Each row of a before or after table is a point. One or more steps were done to the points. Then noise was added and the rows were shuffled. The steps act on how far a point lies along the listed directions, d1 being the first. What was done? A step turns or swaps two directions, mirrors them in a line or flattens them onto one, adds a multiple of one to another, or multiplies one. Angles are multiples of 10 degrees, from the lower direction toward the higher: turns from -170 to 170, lines from 10 to 170 but not 90. Use the fewest steps. Two steps may share a direction if one is a turn and the other turns, adds or multiplies; they go together, in the order done. Otherwise the lowest direction goes first.

Directions:
(1): [ 19 -41]
(2): [41 19]
Before (10 x 2):
[[ 29  -8]
 [  3  34]
 [ 39 -37]
 [ 21  41]
 [-36  11]
 [-11 -13]
 [-41 -10]
 [-70   4]
 [ -2  26]
 [-46  -3]]
After, 10 rows:
[[ -4  45]
 [-22 -50]
 [-27 -10]
 [ -5 -26]
 [-22 -46]
 [ 25  13]
 [  3  73]
 [-45 -52]
 [ -5  36]
 [ 32 -22]]
Steps: add -1 times d2 to d1

Directions:
(1): [ 3  4 32 35 48 39]
(2): [ 35  39 -27  -2 -23  46]
Before:
[[-16 -48  14  -3  14 -46]
 [  9  17 -13  -5 -29  -4]
 [ 29  38  38  63  48 106]
 [-14 -13  30  33  57   3]
 [-39 -30   4  20  40 -11]
 [  4   2  32  -6  33  31]
 [ -4  17 -11 -17   8   4]
 [  0  -7  19  14  17  31]
 [ 30  36 -19 -17 -37  18]
 [-14   0  32  71  73  33]]
After, 10 rows:
[[ -3  -1  49  24  43   9]
 [ 21  24  -1 -30 -12  33]
 [ 55  70  -6  33 -11 110]
 [ -3   6 -52 -22 -30 -11]
 [ -9  11   1 -13  17  -2]
 [ 13 -29 -29 -32 -33 -47]
 [ -9  -2  24  13  20  -8]
 [ 38  59 -65  15 -40  49]
 [ 19  12  -7  -4 -13  32]
 [ 25  28 -50 -14 -33  11]]
Steps: swap d1 and d2

Directions:
(1): [ -9  21 -41 -27  31  19  -5   3  63 -31   3  55]
(2): [-12 -26  16 -56  25 -54  -5 -56 -13 -33   3  -4]
(3): [-42 -32 -16  14 -42 -24 -35 -20   6  49   1  51]
(4): [-23  32 -35  -7 -51  20 -43 -27   0 -36 -17 -46]
Before:
[[ 26  14  19  11  -1  19  22  12  -6 -15   6   1]
 [ 12  10  -6  24  43  28  24  41  40  37   6  61]
 [-24  -7 -14 -98  64 -48  -2 -79   7 -76   0   1]
 [ -6  23 -28  36 -22  42  12  44   3  15  14   6]
 [-20  -6   8 -44  10 -32  -5 -43 -31 -35   8 -26]
 [ 22  11   5 -33  36   2  25  -6  21 -37   8 -32]
 [-15  13 -37  -5  27  44 -22  17  65 -20  -3  71]
 [ 27 -20   7  39   6  24  20  32   7  51  13   7]]
After:
[[ 26 -26  11  29  13  14  15  26   4  45  15   4]
 [ -4  23 -33  41 -23  46  13  49   5  16  14   4]
 [-22  -9  10 -51  13 -42  -6 -52 -33 -44   7 -27]
 [ 24  11  20   7   4  15  22  11  -7 -15   7   1]
 [ 17  24 -15  53  33  55  26  70  47  53   7  64]
 [ -2  36 -55  54   1 100 -16  76  81  11  -8  75]
 [-18   5 -22 -70  48 -18  -2 -46  16 -59  -3   2]
 [ 26  15   3 -20  33  14  25   3  26 -31   7 -33]]
Steps: add -1 times d1 to d2

Directions:
(1): [ 54  63 -45 -25  16 -34   6  29  21 -32  11  17 -20 -46  -5  12  52   7
 -10  29]
(2): [-33  16 -28   4 -54  11  24 -28  15   1 -13 -46  -4  18 -32  15   1 -36
 -27  87]
(3): [ 13  13   7  -8  18  -9  16   0 -29  61 -49  39 -70   3  -2  61 -42   2
  -6  15]
(4): [  5  39   0   5 -18  -3 -51  21  11 -40  28 -17 -23  19  43  16 -71 -18
  62  19]
Before:
[[ -1  54  -2 -23 -12   3 -26   9 -12   9 -26 -28 -55  31  19  43 -67 -30
   63  48]
 [ 16  22 -23 -13   6  -2 -24   4  26 -39  15  -8 -12  10  19   4 -22  -4
   18  11]
 [ -9 -45  35  10  18   6 -28  23 -24 -19  22  13 -19  30  15 -12 -52 -15
   44 -45]
 [ 23  65 -46 -39 -27 -23  18  10  47 -68  37 -45  -1 -13   1  12  36 -29
    1 106]
 [ 64  49   1  -4  50 -10 -10  47  -3  -7  -5  29 -73  -3  50  58 -31  23
   32   4]
 [ 25  23 -18 -22  21   2  42  42  -2  33 -30  36 -41 -24 -22  39  53 -11
  -53  27]
 [-35 -27   2  25 -13  11  12 -10 -13  18  12 -21  27  44  -5 -26 -13  -2
  -26 -10]
 [ 55   7 -11 -29  45 -31  37  17 -11  15 -23  73  -8 -62 -19   9  84  29
  -50 -28]
 [-31 -65  41  11   7   8  -5 -19 -43  73 -26  29  -3  15  13  -4   5  -7
  -18 -38]]
After, 9 rows:
[[-32 -16   3  27 -19  10  -5  -3 -13   2  21 -27  18  50  10 -18 -36  -7
   -3  -4]
 [  9 -15  19   0  20  -6 -36  39 -11 -39  30  15 -34  15  23  -3 -52 -16
   54 -31]
 [ 72  46 -10 -11  62 -17  15  46   0   2 -15  42 -66 -23  26  57  10  32
    3   0]
 [ 27  81 -29 -36  -3 -13 -13  20  -5  -2 -24 -15 -64   3  10  47 -30 -24
   48  61]
 [ 20  41 -47 -43 -13 -22  53  -3  42 -45  18 -33  10 -27 -30   3  84 -17
  -42  96]
 [ 17 -48  23 -11  38  -5  51 -12 -28  50 -38  68  14 -36 -31  -2  66  26
  -60 -54]
 [ 26  27 -37 -21  13  -9 -12   7  31 -35  10   1 -11  -4   8   4   5   0
    0  16]
 [ -1 -17   4 -11  16  20  52  22 -15  60 -44  35 -25 -10 -32  30  49 -10
  -66  10]
 [-38 -51  45  12  -4  11 -33 -13 -42  57 -12  18 -12  28  34   5 -38 -15
   16 -32]]
Steps: turn d1 and d4 by -40 degrees
